Each row of a before or after table is a point. One or more steps were done to the points. Then noise was added and the rows were shuffled. The steps act on columns, c1 being the first. What was done? A step turns or swaps two columns, mirrors them in a line or flattens them onto one, adds a multiple of one to another, or multiplies or shifts one. Angles are multiples of 10 degrees, from the lower column toward the higher: turns from -170 to 170, lines from 10 to 170 but not 90. Use the fewest steps. Two steps may share a column if one is a turn and the other turns, adds or multiplies; they go together, in the order done. Otherwise the lowest column goes first.
In the rows, 100 means zero.

Before (10 x 3):
[81 142 156]
[101 128 83]
[67 55 120]
[104 75 114]
[70 79 76]
[86 127 56]
[79 81 71]
[84 112 46]
[110 106 100]
[109 81 106]
After, 10 rows:
[117 64 143]
[155 182 73]
[89 151 114]
[81 64 81]
[80 111 92]
[98 51 84]
[95 157 147]
[156 10 113]
[102 128 159]
[130 61 147]
Steps: multiply c1 by 1.6; turn c1 and c3 by -150 degrees; multiply c2 by 2

Before (13 x 8):
[133 90 135 140 116 56 146 72]
[117 115 121 128 111 89 89 82]
[56 129 122 158 105 76 103 153]
[107 117 134 56 83 15 80 68]
[130 101 60 51 80 35 76 96]
[32 85 53 101 97 85 86 94]
[53 89 109 122 112 82 100 129]
[106 140 54 87 72 37 71 97]
[62 104 112 127 149 99 98 122]
[5 93 140 82 49 120 85 125]
[93 70 121 129 143 126 140 93]
[93 90 120 100 128 110 151 105]
[82 113 121 115 140 107 157 77]
After:
[77 107 85 165 86 81 112 152]
[69 82 82 117 102 87 108 131]
[122 104 112 131 115 96 102 86]
[85 141 91 102 76 65 121 87]
[105 118 103 54 82 61 123 90]
[29 85 59 96 101 96 102 95]
[103 91 101 96 124 85 109 115]
[96 107 96 119 145 79 111 93]
[77 94 87 128 139 101 99 138]
[140 76 122 134 124 48 133 79]
[104 62 103 118 143 102 99 108]
[120 130 112 65 95 45 131 63]
[45 99 69 80 43 121 88 106]
Steps: flatten c1 and c3 onto the line at 30 degrees; turn c2 and c4 by 20 degrees; turn c5 and c8 by 20 degrees; flatten c6 and c7 onto the line at 150 degrees

Before (11 x 14):
[67 86 81 43 92 127 97 123 53 151 91 105 92 130]
[101 107 37 56 54 80 165 102 92 107 132 99 129 104]
[127 81 80 81 83 89 125 116 169 92 85 125 112 73]
[100 151 80 63 119 79 143 128 87 120 127 78 128 109]
[170 34 159 83 92 69 114 96 89 73 80 162 53 61]
[85 105 68 65 47 62 150 171 109 113 110 71 128 75]
[87 107 49 80 90 127 156 148 53 125 101 77 172 103]
[94 79 71 123 85 50 158 122 129 96 79 148 76 69]
[108 42 126 78 103 74 120 73 104 54 53 106 59 69]
[130 63 74 64 112 129 116 127 42 143 81 56 65 158]
[145 56 132 118 71 72 99 59 108 113 55 120 50 43]
After (11 x 14):
[139 91 79 41 116 130 90 123 68 148 121 64 101 103]
[64 73 76 80 95 93 126 112 119 91 59 169 77 98]
[31 55 140 121 152 72 88 63 94 116 4 113 124 104]
[109 102 29 79 54 125 153 140 90 118 114 51 44 108]
[28 36 181 90 136 71 105 98 56 75 9 109 131 74]
[103 102 19 61 100 85 166 105 88 109 128 94 57 97]
[91 95 62 66 107 68 146 170 121 115 120 103 50 126]
[63 32 133 75 114 78 112 71 101 61 50 106 132 112]
[104 148 73 69 71 79 147 132 104 114 124 84 86 90]
[70 67 58 120 121 43 154 122 88 94 82 143 115 136]
[121 49 68 66 116 120 116 125 97 138 54 34 130 38]
Steps: add -1 times c1 to c11; turn c1 and c14 by -130 degrees; turn c2 and c7 by 10 degrees; multiply c3 by 1.3; multiply c5 by 0.7; turn c5 and c13 by 140 degrees; multiply c12 by 0.7; turn c9 and c12 by 60 degrees

Before:
[81 99 58 109 120 136 95 147 97 129 102 65 67 132 100 73 82 104 152 66 103 109 88 89]
[85 103 115 84 70 98 131 103 100 67 85 57 107 152 95 57 66 103 104 54 103 101 93 92]
[74 94 136 87 55 112 80 115 69 88 132 102 113 54 110 112 45 107 49 132 140 24 133 148]
[101 90 98 57 119 72 71 129 81 109 104 140 96 68 96 71 103 105 61 106 149 48 110 115]
[77 112 88 89 119 138 132 105 96 130 86 72 85 110 90 74 111 88 114 69 102 83 69 91]
[98 120 124 45 88 63 67 106 75 79 113 126 109 42 79 93 57 103 72 109 112 62 98 142]
[36 109 105 124 137 157 91 148 131 151 97 81 75 88 136 150 63 150 112 119 136 90 125 80]
[133 80 92 60 127 120 130 95 88 113 98 78 86 135 81 82 104 74 132 96 102 90 98 54]
After (8 x 24):
[86 97 100 86 116 95 137 89 99 63 86 58 109 143 95 59 67 111 103 58 99 131 90 90]
[79 103 138 104 75 125 92 100 104 128 103 68 59 137 94 70 81 103 153 66 93 83 61 93]
[87 88 109 59 138 81 69 113 149 109 99 138 103 68 97 68 99 107 63 109 82 58 124 114]
[35 112 94 126 89 172 92 76 137 150 94 82 79 83 137 146 58 151 121 119 125 64 105 77]
[83 92 101 91 189 136 77 93 146 88 129 105 106 54 106 117 48 105 48 123 65 98 143 146]
[86 117 114 90 101 106 124 87 102 132 85 72 86 109 90 73 107 80 106 72 101 74 45 92]
[103 126 91 47 140 72 67 97 112 79 112 125 107 45 77 99 56 93 72 107 70 92 115 137]
[122 84 109 62 93 122 131 117 106 119 99 78 89 133 80 79 104 76 130 96 89 74 80 52]
Steps: multiply c8 by 0.4; turn c1 and c8 by 40 degrees; turn c5 and c22 by -60 degrees; turn c3 and c5 by 160 degrees; multiply c23 by 1.6; turn c6 and c23 by -30 degrees; swap c9 and c21
